Rows are points. The points of each table are mixes of a few directions, plus a little noise. Count the directions of each table, and those that both share. Where both have some left over, give the other angles between the two spaces (their principal angles), to ten degrees, smallest first.

First:
[[-0.26 -0.14]
 [-4.28 -1.87]
 [ 2.00  0.81]
 [ 2.57  1.11]]
Second:
[[ 2.66  1.12]
 [-0.07 -0.13]
 [ 1.57  0.62]
 [-5.10 -2.25]
 [ 0.88  0.42]]
Directions: first 1, second 1, shared 1

First:
[[ 0.60  0.49 -0.11]
 [ 1.21  2.00  1.82]
 [-1.55 -4.39 -5.86]
 [-0.14  1.37  2.70]
 [-0.32  1.30  2.98]
 [ 1.20  0.27 -1.49]
 [-1.05 -0.95 -0.17]]
Second, 5 rows:
[[ 2.79 -0.55  2.32]
 [-3.98  3.25 -1.66]
 [ 1.09 -1.86 -0.18]
 [ 2.24 -1.60  1.12]
 [-2.22  0.74 -1.62]]
Directions: first 2, second 2, shared 1; angles 80

First (6 x 6):
[[-4.99 -1.63  0.93  1.28 -0.71  0.89]
 [ 2.81  0.74 -0.56  2.01  0.20  2.52]
 [ 3.13  0.96  1.94 -1.40  1.03  0.01]
 [-0.88 -1.09 -1.87  2.86 -2.42 -3.57]
 [-3.14 -0.62  1.08 -0.75  0.77  2.39]
 [ 3.02  1.55 -1.58 -4.03  1.32 -2.23]]
Second:
[[-0.69 -3.68  1.08  0.04  1.44  1.70]
 [-0.77  4.99  0.57 -1.45 -0.78  0.04]
 [ 2.90 -0.60 -3.36  2.46 -1.85 -3.95]
 [-1.03  4.25  0.85 -1.52 -0.45  0.52]
 [ 1.11 -6.01 -0.86  1.94  0.86 -0.31]
 [ 0.18 -0.93 -0.16  0.32  0.12 -0.06]
 [-1.67  2.93  1.73 -1.84  0.35  1.70]
 [ 0.03 -5.19  0.34  0.91  1.37  1.01]
 [-0.13  4.29 -0.15 -0.82 -1.06 -0.72]]
Directions: first 4, second 2, shared 1; angles 70

First (10 x 9):
[[ 1.92  0.78  0.71  0.51  2.32 -0.55  0.32  0.60  2.11]
 [ 0.06  0.95  1.01  0.14 -1.04 -2.49  1.82 -0.04  5.48]
 [ 3.49  0.82  0.45  0.78  5.01  0.85 -0.74  1.12 -0.38]
 [ 2.32 -0.41 -0.67  0.47  4.47  3.10 -2.37  0.81 -5.73]
 [ 2.12  0.67  0.46  0.48  2.80  0.04 -0.19  0.65  0.84]
 [-2.59 -0.90 -0.77 -0.61 -3.28  0.32 -0.10 -0.82 -1.72]
 [-3.03 -1.51 -1.39 -0.74 -3.27  1.62 -1.04 -0.90 -4.78]
 [-3.21 -0.19  0.16 -0.63 -5.43 -2.39  1.86 -1.02  3.75]
 [-3.24 -0.54 -0.17 -0.68 -4.82 -1.39  1.15 -1.09  1.62]
 [ 2.06  0.33  0.11  0.40  3.11  0.95 -0.82  0.71 -1.11]]
Second (8 x 9):
[[-2.02  2.87 -5.13  8.89 -1.23  5.75  0.31  1.73  0.84]
 [-0.04 -1.23  1.28 -2.89 -0.34 -1.48 -0.21 -0.75 -1.23]
 [-0.93  0.03  1.32 -2.71 -1.96 -0.93 -1.61 -0.79  0.98]
 [ 0.79 -0.61 -0.16  0.41  1.46 -0.23  1.00  0.25 -1.15]
 [ 0.71  1.16  2.79 -3.47 -0.75 -2.08 -1.86 -0.57  4.42]
 [-1.14  0.25 -1.07  1.23 -1.25  1.22 -0.34  0.05 -0.45]
 [ 2.38 -2.01  2.15 -3.08  3.05 -2.99  1.49 -0.26 -1.68]
 [ 0.22 -0.48 -1.07  1.64  0.97  0.73  1.11  0.35 -1.72]]
Directions: first 2, second 3, shared 1; angles 50

First (8 x 11):
[[ 1.16  2.83  2.20  3.89 -1.93  1.62 -5.49  0.41  1.75 -4.31  8.05]
 [ 0.83  0.84 -1.35  1.98 -1.71 -0.02 -1.72  0.60  2.32 -1.34  3.33]
 [-0.21 -0.14  0.71 -0.53  0.60  0.10  0.30 -0.23 -0.76  0.20 -0.74]
 [ 0.95  1.17 -1.25  2.46 -2.16  0.13 -2.43  0.80  2.70 -1.79  4.47]
 [-0.62 -0.92  0.20 -1.63  1.26 -0.33  1.90 -0.37 -1.43  1.56 -3.25]
 [-0.74 -1.70 -1.28 -2.32  1.18 -1.02  3.29 -0.30 -1.13  2.71 -5.00]
 [-0.75 -0.85  1.19 -2.06  1.81 -0.13  1.92 -0.58 -2.21  1.44 -3.61]
 [-0.66 -1.13 -0.22 -1.72  1.09 -0.47  2.06 -0.33 -1.19  1.72 -3.45]]
Second (11 x 11):
[[ 0.43  0.85  1.19  3.06 -1.18  0.23 -2.27 -0.10  2.06  0.35  3.13]
 [-0.89 -0.10 -1.53 -2.59  0.26 -0.78  6.10 -1.12 -1.52  4.92 -6.20]
 [ 1.64  1.58  0.22  2.31 -2.17  0.88 -3.20 -0.51  1.20 -1.44  4.19]
 [ 0.15  0.01 -1.62 -2.87  0.22  0.24  2.12 -0.34 -2.03 -0.73 -2.25]
 [ 0.43  0.35 -0.55 -1.92 -0.25  0.16  1.89 -1.15 -1.79  1.11 -2.40]
 [-0.33 -1.58  4.22  1.74  1.92  0.05 -4.60  0.24 -0.09 -1.25  1.93]
 [-0.21  0.59 -1.10  2.04 -1.29 -0.47 -1.01  1.67  2.94 -1.29  3.35]
 [-0.55 -0.80 -0.66 -3.17  1.47 -0.07  2.71 -0.54 -2.52  0.81 -3.91]
 [-1.39 -1.07  1.25  2.48  0.54 -0.89 -1.13  1.53  2.59  0.71  1.43]
 [ 1.24  0.31 -0.65 -4.06  0.36  0.82  2.16 -2.12 -4.38  0.21 -3.86]
 [-0.64 -0.27 -0.74  2.37 -0.41 -0.46 -2.48  2.61  3.43 -3.34  4.56]]
Directions: first 2, second 4, shared 1; angles 30
